Rows are points. Each copy is the shape, with its points in the same order, turned, moved and blurred by noise. Is it also mirrored, or only turned?

Shape (6 x 3):
array([[ 32, -16,  26],
       [ 34, -13, -16],
       [ 31, -71,  33],
       [ 19, -32, -22],
       [ -4, 101,  59],
       [-39,  53,   0]])
Copy 1, 6 rows:
array([[ 43,   1,  26],
       [ 52,   0, -11],
       [ 62, -56,  41],
       [ 45, -25, -19],
       [-35,  99,  41],
       [-44,  34, -15]])
Copy 1 is: only turned
Copy 2 (6 x 3):
array([[-31,   8, -16],
       [-17,   8, -48],
       [-66, -39, -16],
       [ -8, -18, -54],
       [ 44,  81,  50],
       [ 65,  20,   2]])
Copy 2 is: mirrored

Shape:
array([[ 21, -39,  47,   8],
       [ 71,  62,  19, -79],
       [  5,   0, -37,  60],
       [-18,  27, -43,  48],
       [ 18, -60,   5, -25],
       [ 36,  -4,  63, -17],
       [-54, -17, -34,  34],
       [ 49,  24,  36,   7],
       [-52,  -9, -33,  29],
       [ 54,  13,   8, -30]])
Copy 1:
array([[ 22, -49,  62,   4],
       [ 89,  20,  37, -95],
       [ 28,   0,  -9,  55],
       [ 16,  42, -12,  42],
       [ 13, -76,  18, -19],
       [ 43, -29,  83, -34],
       [-27,  -3,  -2,  43],
       [ 67,  -4,  61,  -7],
       [-40,   5,  -1,  38],
       [ 59, -14,  28, -43]])
Copy 1 is: only turned
Copy 2, 10 rows:
array([[ 28, -49,  31, -34],
       [ 19,  90,   3, -57],
       [-10, -46,  -8,  53],
       [-47, -22, -13,  68],
       [ 13, -56, -21, -48],
       [ 24,  -3,  47, -54],
       [-59, -75, -10,  31],
       [ 23,  11,  36, -16],
       [-64, -69, -11,  25],
       [ 29,  17,  -3, -35]])
Copy 2 is: only turned
Copy 3:
array([[  42,  -53,   12,    7],
       [  70,   18,   38, -112],
       [  47,   15,  -70,   22],
       [  23,   40,  -71,    6],
       [  37,  -73,  -26,  -30],
       [  48,  -30,   44,  -22],
       [ -15,   -5,  -77,   11],
       [  68,    6,   23,  -19],
       [ -14,    0,  -73,    8],
       [  69,  -11,    1,  -59]])
Copy 3 is: only turned

Shape (10 x 6):
array([[ -8,  40,  26,  28,  11, -33],
       [ 60, -10, -62,  26,  60, -47],
       [  2,  42,  31,   6, -10, -54],
       [-18, -62, -17,  28,  13, -15],
       [-22,  45, -65, -45, -46,  10],
       [-49,  10,  77,  38, -15, -99],
       [ -8, -67,  17, -38, -11,  19],
       [  7, -28,  22,  27,  53,  11],
       [ 64,  19,  87,  39,   1,  65],
       [-17,  -8,  11,  -6,  27, -48]])
Copy 1:
array([[-19,  11,  45,  40,  24, -50],
       [ 63,   9, -66,  71,  44, -58],
       [ -9,   8,  30,  10,  -4, -57],
       [ 15, -73, -32,  36,  17,  -1],
       [-11,  58, -41, -25, -50,   5],
       [-52, -62,  64,  25,  -3, -88],
       [ 47, -76,   1, -33, -14,  21],
       [ 39, -44,  13,  32,  52,   7],
       [ 86,  -9, 100,  53,  12,  21],
       [  4, -31,  -8,   5,  17, -50]])
Copy 1 is: only turned
Copy 2 (10 x 6):
array([[ -6,  57,  26,  30,  32, -38],
       [ 53,  12, -71,  -1,  55, -51],
       [ -9,  54,  32,  29,  13, -66],
       [-34, -41, -11,  12,  48, -10],
       [-53,  60, -23, -70, -22, -12],
       [-55,  28,  68,  73,  36, -99],
       [-17, -48,  43, -26,  -1,   8],
       [ 24,  -1,  22,  25,  63,  10],
       [ 60,  34,  58,  61, -21,  57],
       [-17,  10,  28,   1,  52, -54]])
Copy 2 is: only turned

Shape (11 x 6):
array([[ -14,  -13,   11,   -8,  -18,   24],
       [  -3,  -18,   -1,   -9,   12,  -16],
       [ -14,   -9,    2,  -23,   23,    7],
       [ -10,   19,   32,  -24,   -6,   24],
       [  -4,   21,   30,   -4,   -5,   24],
       [  -5,   10,  -46,  -28,  -48,   15],
       [ -12,  -26,   29,  -20,    9,   -3],
       [  -4,  -28, -121,  -18,    6,   23],
       [  14,   16,    5,   10,   -7,  -10],
       [  59,    1,   40,  -13,  -17,   12],
       [  -3,  -18,  -10,   49,   -4,    9]])
Copy 1, 11 rows:
array([[-16,  -9,  29, -22, -14,  15],
       [-16, -23,  -1, -16,  27,  -5],
       [-16, -12,   7, -16,  26,  24],
       [-17,  29,  18,  -6,  -4,  22],
       [ -4,  21,  17,   5,  -9,  15],
       [-16,  -6, -23, -69, -37,   8],
       [-25, -10,  30,  -9,  30,   1],
       [ 13, -77, -52, -94,  -2,  43],
       [  3,   2, -14,  -3,  -4, -16],
       [ 35,  37,  28, -22,  11, -30],
       [ 10, -50,   5,   8, -18,  -7]])
Copy 1 is: only turned
Copy 2:
array([[ 16, -13,  31,  -4,  -6,  30],
       [ 19, -18, -15, -19, -14,  21],
       [  3,   1,   5, -30,  -5,  18],
       [ 26,  13,  45, -14, -10,   2],
       [ 19,   6,  41,   4,   6,   5],
       [ 23,  17,  12,  21, -64,  54],
       [ 22, -22,  15, -34,  -5,  10],
       [ 13,  32, -61,   6, -43, 112],
       [ 27, -11,   8,  22, -11,  -2],
       [ 88, -26,  21,   6,  -3,  -7],
       [  7, -35,   3,  31,   8,  44]])
Copy 2 is: only turned
Copy 3, 11 rows:
array([[ 15,  13,  12,  23,  -6, -17],
       [  2,   7, -10,  -2,  27, -34],
       [-10,  29,   5,   9,  27, -21],
       [ 11,  31,  44,  12,  -1, -25],
       [  8,  11,  45,  10,  -2, -22],
       [ 20,  28, -11, -36, -35,   9],
       [  9,  19,   2,  24,  24, -45],
       [-17,  25, -74, -43,  11,  66],
       [  6, -11,  23, -24,  13, -27],
       [ 69,  -1,  45,  -7,  28, -26],
       [ -5, -44,  -1,   7,  12,  -2]])
Copy 3 is: mirrored
Copy 4, 11 rows:
array([[-19,   5,  10,   4, -29,  24],
       [ -8, -15,   9,  -7,   9,   7],
       [-17,  -1,  21, -25,   4,  26],
       [-26,  37,  36,   1, -13,  21],
       [-21,  38,  27,  16,  -4,  32],
       [ 25,  32, -24, -18, -45,   1],
       [-28, -16,  34,  -2,  -5,  10],
       [ 58, -18, -61, -74, -27,  42],
       [  5,  21,   2,  21,  16,  14],
       [ 27,  17,  55,  47,  -7,  17],
       [ -9, -15, -28,  31,   3,  44]])
Copy 4 is: only turned
